Each row of a before or after table is a point. One or more steps were done to the points. Then noise was added and the rows were shuffled. The steps act on how far a point lies along the listed directions, d1 being the first. What was done? A step turns or swaps two directions, mirrors them in a line or flattens them onto one, adds a multiple of one to another, or multiplies one. Angles are multiples of 10 degrees, from the lower direction toward the higher: turns from -170 to 170, lines from 10 to 170 but not 90. Use the fewest steps. Two steps may share a direction if one is a turn and the other turns, adds or multiplies; they go together, in the order done. Otherwise the lowest direction goes first.
In the rows, zero is written as 128.

Directions:
(1): [111  86 182]
(2): [156 174 173]
(3): [190  96 122]
Before, 11 rows:
[[111 154 164]
 [115 113  77]
 [ 99 108 152]
 [ 76  96 146]
 [125 128 155]
 [129 101  83]
 [100 144 165]
 [119 101 114]
 [121 114 143]
 [181 119 110]
 [121  89  90]]
After, 11 rows:
[[175 196 159]
 [ 56  62  59]
 [148 114 118]
 [141  84  48]
 [160 151 140]
 [154 113  91]
 [ 67  35  60]
 [107 112 179]
 [ 61  50  71]
 [178 182 130]
 [104  75  78]]
Steps: mirror d1 and d3 in the line at 50 degrees; multiply d2 by 2.5

Directions:
(1): [164  99 156 134 127 211]
(2): [106  99 120 132  36 128]
(3): [208 113  94  94 115 102]
(4): [112  40 126 137 161 104]
(5): [107 122 168  40 128 128]
(6): [158 130 207 156 114  87]
Before:
[[137 135 129 166 152 139]
 [ 75 118 102 140 169 134]
 [106 141 124 136  97  51]
 [ 78 205  84 184 137 124]
 [103  87  67  94  96 171]
 [117 118 135 209 165 157]
 [112 128 168 118 147  86]
 [ 73 113 116  87  75  83]
 [ 83 111 111 113  82 249]
 [ 55  57 119 107  59 150]]
After:
[[108 107 133  80 126 108]
 [ 78 123 185  80 157 127]
 [131 108  63 116  91  98]
 [ 89 150 107 125 127  65]
 [ 49 182 139  63 113  78]
 [151  82 106  67  56 228]
 [127  58  72  88  70 157]
 [103 140 159 120 146 127]
 [113  90  76 128  76 172]
 [161 125 138 118 158  90]]
Steps: add 0.5 times d5 to d1; turn d3 and d5 by -110 degrees; flatten d2 and d6 onto the line at 140 degrees; multiply d4 by 0.7

Directions:
(1): [ 81  99 173 102 112 152 180 131  54]
(2): [142 105  82 198 138 116 101 142  52]
Before:
[[121 125 134 134 120 140 130 131  97]
 [137 144 119 135 127 117 113 132 143]
 [127 126 125 134 116 121 126 128 116]
 [104  98 155  98 118 148 171 140  85]
 [132 132 116 131 126 127 115 141 157]
 [149 123  91 179 138 120  91 136 104]
 [137 129 128 123 133 121 126 122 155]
 [154 136 118 136 131 124 105 136 143]
 [120 124 106 152 135 111 120 135 114]
 [125 103 106 159 137 120 108 141  67]]
After, 10 rows:
[[128 125 122 138 116 120 124 129 111]
 [133 136 140 104 130 124 133 118 175]
 [118  74 108 170 128 136 143 154   7]
 [119 126 110 145 135 112 122 134 121]
 [125 117 119 159 123 136 121 136  71]
 [131 153 136 109 123 120 122 126 171]
 [126 141 134 104 122 132 126 136 186]
 [143 133 111 148 133 125 102 129 136]
 [129  98  96 176 139 117 102 144  50]
 [147 147 139 104 127 130 117 129 178]]
Steps: add 1.5 times d1 to d2

Directions:
(1): [149 166  85 160 197 148  97  56 143 146  74 119]
(2): [134 202 102 140 125  42 165 151  93 147 126  80]
(3): [140 132 119 159  93 100 149 152 201  62  56 153]
Before (13 x 12):
[[140  97 149 126 111 177 133 147 162  91 151 153]
 [121 131 130 117  96 101 141 179 124 113 127 140]
 [121 120 131 133 147 146 123 103 156 126  94 159]
 [103  73 181 107  70 169 131 145 137 102 148 186]
 [130  88 162 127  78 121 140 170 150  80 146 151]
 [133 160 110 143 142 111 136 124 126 128 106 117]
 [139 178 140 113 142  98 154 139  72 180 157  97]
 [123 171 116 111 152  84 157 117  54 195 176  78]
 [132 139 120 141 161 125 118 107 106 139 126 117]
 [117 132 137 120 109 136 123 121 147 114 116 145]
 [137  99 152 128 117 142 125 132 170 109 120 145]
 [134  92 152 109 122 173 127 120 145  92 125 162]
 [112 136 157  96  90  69 178 192  54 153 172 109]]
After:
[[121 124 138 119 133 111 132 139  85 146 169 113]
 [140 155  93 150 151 125 115 125 155 114  70 145]
 [140 179 128 109 181 123 134 101  42 218 178  87]
 [144 101 146 140 116 138 125 130 187  94  96 153]
 [121 134 134 117 104 133 125 123 162 100 104 150]
 [134  92 149 116 124 173 127 119 153  86 117 164]
 [123  98 144 136 137 197  96  76 167 108  87 192]
 [142 178  90 134 215 143 106  60  66 198 106  98]
 [120 174 112  97 191 112 136  80  12 246 214  56]
 [128 148 122 133 113  96 149 153 121 118 120 119]
 [157 119 113 169 137 152 108  97 204  71  66 157]
 [110 106 153 118 101 121 147 150 159 105 116 161]
 [151 105 132 148 132 187 119 126 182  86 119 157]]
Steps: mirror d1 and d2 in the line at 80 degrees; multiply d3 by 2
